Each row is a point. Two turns around zero, p and q, are shown by what they do to some points. Write where each new point lands after one turn and then the other. Backwards means that the second turn is done in reverse. Each puzzle has new turns, and all numbers are rounded.

Turn p:
[25 32] -> [31 26]
[-23 -15] -> [-26 -10]
[ -1 -17] -> [ -4 -16]
Turn q:
[10  8] -> [10  8]
[ 21 -20] -> [ 21 -20]
[16 10] -> [16 10]
[-47   2] -> [-47   1]
Where do these land?
p, then q: [ 20 -17] -> [ 16 -21]
q, then p backwards: [-24  18] -> [-27  12]
q, then p backwards: [-20 -22] -> [-15 -26]
q, then p: [25 21] -> [29 16]

Turn p:
[  5 -13 -17] -> [ 17 -10 -10]
[-40   4  -9] -> [-30 -16 -24]
[ 6 -3 29] -> [-7  2 29]
[  1 -23 -25] -> [ 21 -21 -16]
[28 35 23] -> [-2 45 22]
Turn q:
[-25   1   9] -> [-16   9  20]
[ 16 -38 -32] -> [-17 -33 -37]
[ 2 23 31] -> [25 13 27]
[ 7 14 -8] -> [  9  12 -10]
Where do these land?
q, then p: [-13 -23  -6] -> [-13 -23  -5]
p, then q: [-27  19   0] -> [-27  18   1]
p, then q: [ 25 -22   8] -> [ 26 -21   7]
p, then q: [-6 44 21] -> [-6 44 20]
q, then p: [ 20 -19 -24] -> [ 19 -20 -24]

Turn p:
[-4 46 19 25] -> [-29  42  13  19]
[-15  10 -26 -18] -> [-14  -3 -29 -16]
[ 14 -28 -24   2] -> [ 25 -23 -17   9]
[ 29 -26   8  19] -> [34 -8 15 23]
[-17  -4  13  16] -> [-16  -9  17  11]
[ -8   2  10 -43] -> [ -1   1   3 -45]
Turn q:
[  7 -25 -10  -2] -> [ 13 -18 -16   4]
[ 33  27 -31  12] -> [ 33  42 -10   0]
[-24  11 -27  -9] -> [-21  16 -28  -7]
[-23   5  37  16] -> [-28  -7  33  16]
[  7 -18  30 -16] -> [  3 -31  20 -13]
Where do these land?
p, then q: [  9  13  -8 -23] -> [  4  13 -11 -23]
q, then p: [-12  -6 -38  20] -> [-10   3 -33  29]
q, then p backwards: [49 -3 54  0] -> [ 21 -45  53  -6]
q, then p backwards: [-22  -9  16   4] -> [-25  -5   3  14]
q, then p: [-20 -14   1  -2] -> [ -9 -22  -3   4]
q, then p: [ -7  23 -21  30] -> [-24  27 -11  23]
p, then q: [  2  -4  -3 -29] -> [  7  -6 -10 -26]

Turn p:
[ -4  -1 -32 -21  -3 -16  -3   9] -> [ -6  -4 -30 -21  14  -6  -8  13]
[-43 -20 -23  20 -16  33 -28  17] -> [-36 -18   3  26  11  34 -36  26]
[ 22 -16  19  19  38  44 -12  -9] -> [ 29 -10  47  17  21  18 -12 -26]
[-37  21 -18  17 -14 -16 -24 -24] -> [-43  14 -29  27   0  -7 -15 -13]
[ 12  19  15 -21 -13  21  40  20] -> [  6  21  22 -30  -8  16  34  22]
[ -3  -1   1 -11  25 -16  19  -4] -> [  2  -8   3  -9  15 -26  18  -3]
[ 10 -30  41  22 -12 -20  39  16] -> [ 24 -28  16  15 -41 -11  38  19]
[ 21  23 -32  -7  26  -8 -11  17] -> [ 24  21 -20  -9  38  -9 -11   7]
[ 23 -14  12  11 -27   2  -2 -31] -> [ 10  -9  -7   4 -33  20   4 -31]
[ -1  19  17 -29  -3 -24 -18 -11] -> [ -8  20  -4 -21 -17 -30 -13 -14]
Turn q:
[ 13  31  19  17   2 -18  14  35] -> [ 9 22 24 11 21  5 29 31]
[ 41  27  -7  23 -31  30  39 -30] -> [ 33  15  18 -17 -20  34  42 -44]
[ 17 -13 -27 -13   1  11  34 -10] -> [ 26 -20 -25 -12  -1   1  21 -21]
[-19   3  -1  -7   4  -9 -10 -26] -> [-22  -7   5  -7 -13 -19  -6 -10]
[ 24 -11 -13  25  16 -25  -2  12] -> [ 26  11   2  30  17 -22   1  -4]
[ 19  21   0 -12   9   7 -16 -19] -> [ -3  22   5 -27   6  -9  -4 -17]
[-29  -9 -35  23  28  16 -21   5] -> [-31   8 -35  36   9  -4 -10 -20]
[-25 -17  40   8  12  -3   0  28] -> [-17 -22  18  20  23  16 -15  32]
[-26  -3  -9 -33 -13 -26 -29 -20] -> [-21  -5  -8 -18 -33 -36 -23  14]
[-16 -29  34 -32 -29  16 -11  25] -> [  0 -24  -3 -17  -9  33 -37  42]
Where do these land?
p, then q backwards: [ -6  31   1   0 -21  10  -6 -38] -> [ -8  26 -18  19   0  31 -17 -19]
p, then q: [ -2  15   7 -19 -14   5  54  33] -> [ 11 -18 -11 -17  17  23  38  42]
q, then p backwards: [ 20 -22 -28  24  -8   7   5  12] -> [32  3 -8 35 -2 -9 -9 -6]
p, then q: [-15  18 -11 -17   3 -14   4  23] -> [ -9   7 -15   2  11 -16  14  28]
q, then p: [  4   4  29  68  22  11   5 -14] -> [ -5   4  47  47  -7  -4  18 -39]
p, then q: [ 19 -21 -34 -16 -42 -38 -33 -31] -> [  9  13 -54  -7 -51 -23 -21 -26]
p, then q: [ 30   4  -6  -5  22  -8 -31 -16] -> [  7  21   8 -16   2 -31 -15 -28]
p, then q: [-41 -16  16 -18   6  25  -6  12] -> [-28 -19  12   6   8  11 -29  32]
p, then q: [  8  -4  -5  -2  23 -11  13 -10] -> [ 12 -15   4  -1  10 -19   6 -10]
q, then p: [-16  -8  31 -15   9  13  -6  28] -> [ -1  -9  26   1  22  -1 -27  24]

Turn p:
[-18  -9 -10 -36  -2  -1  35  -6   7] -> [-19 -29  -1 -25  -7  16  15  -2  26]
[ 28  15 -11  35 -28   9 -34 -15 -45] -> [ 34  19 -20   6 -27 -18 -30 -17 -50]
[-19 -30  -7   3   4   7   5  -5  35] -> [-15 -20  -5  24  17  20  -9   1  26]
[ 38  21  39  24 -25  45 -51  -6 -17] -> [ 38  57   8  12 -22  20 -40  21 -43]
[-12  -4   2 -21  14 -26 -11  -8  -3] -> [ -8 -18  15 -18  17 -18  -8   6   2]
[-13 -14  -5  17  19   7   6  15 -37] -> [ 10 -15 -16   3  17   3  26  -2 -34]
[-11  23  15   2   8  -5  20 -17  33] -> [-30  15  28   3   1  10   4 -19  20]
[ -2  -4   1   4 -23 -32   7  26 -24] -> [  8 -20   2   6 -24 -32  22  12 -12]
[ 15 -14  -2 -26  33  -8  36  -7  55] -> [ -5  -1  16  -8  27  15  15 -12  70]
[ -5  15 -22  -2   0   5 -13  23  -4] -> [-12  12 -27  -4   1 -15   4  12  -6]
Turn q:
[ -2  -3 -14  16  34 -20 -19  32   1] -> [-14 -14  -9  33  14   4 -19  35   4]
[ 28  -4  11 -17   2 -14  30 -27 -11] -> [ 21  10  -9 -26  23 -32  -1 -16   4]
[  8  10   7 -34   4  22  47 -25   1] -> [ 20  22 -21 -33  25   2  31 -27   3]
[ 18 -17  10  16 -21  -7 -59  -7  -4] -> [ 10 -24  33   3 -34  -1 -45   0   6]
[  6 -17   8   9  39  14 -19 -10 -16] -> [  0 -29  -3   4  28  17 -29 -12  -4]
[-52  -9 -11   8 -57 -15  20  31  63] -> [-50  13  26   4 -49  -8  67  27  27]
[-27  16  -8  -8  18  -4 -38 -11   0] -> [-20  20   8  11   1  31 -32   0   4]
[ 26  10   1  30  10  -5 -25  25  14] -> [ 22 -19  16  38  -2   1 -10  24   5]
[  2   2  10 -34 -12   8  27   9  -9] -> [ 11  12 -18 -35   0   0  21   8  -7]
[ 10   2 -29 -13  -8  16  17 -12 -18] -> [ 10   9 -36  -4 -10  -4   4 -24  -3]
[-16  10  15  28 -10   5  18  -6 -21] -> [ -8   0  12   5   3 -10  14 -14 -39]
Where do these land?
p, then q: [ 23   6  15  -6  -6 -24   3  26  12] -> [ 13   9  17   3   5 -22  20  28   5]
q, then p backwards: [ 11 -10   1   4  16 -33   9  -5  23] -> [  4  -5  -4  -7  16 -28 -11  13  28]
q, then p backwards: [-17 -17 -11 -57 -19  46 -13   4  10] -> [  9   8 -16 -43 -17  47  43 -14  -4]
q, then p: [-17   9   7 -42 -34  15  24  21   7] -> [-14   3 -15 -35 -40  12  28   8  20]
q, then p: [-34  26 -38  24   5  -5 -34 -21 -14] -> [-27  15  -5  25  -9   2 -32 -16 -52]
p, then q backwards: [ -4 -21  19  -3  15 -28  25   2   3] -> [  9 -14  24  23   2   9  10   0  31]
p, then q: [ 12   3  19  34  14  -2   6  29 -18] -> [ 20   2  -9  14  22 -29  11  -2 -30]
q, then p: [-13  54 -24  22  -5  30 -31 -51 -31] -> [  7  33   4  -6 -20  14 -50 -43 -59]
q, then p: [-1  0 23 36 -5 -7 -4 -2 14] -> [ 13  -8  35  18   4   6  12   3 -13]
p, then q: [ 24 -16  -7  30  19 -14  30  11  15] -> [ 11  -2  11  22  29 -28  20 -24  17]
p, then q: [  2 -21 -19 -25 -25  26 -18 -19 -30] -> [ 11 -18 -31 -13 -40  14 -27  -1  14]
q, then p: [ 12 -12  14 -17  26  -3   4   4   9] -> [ 3  6 -5 -6 29  3  6 12 21]
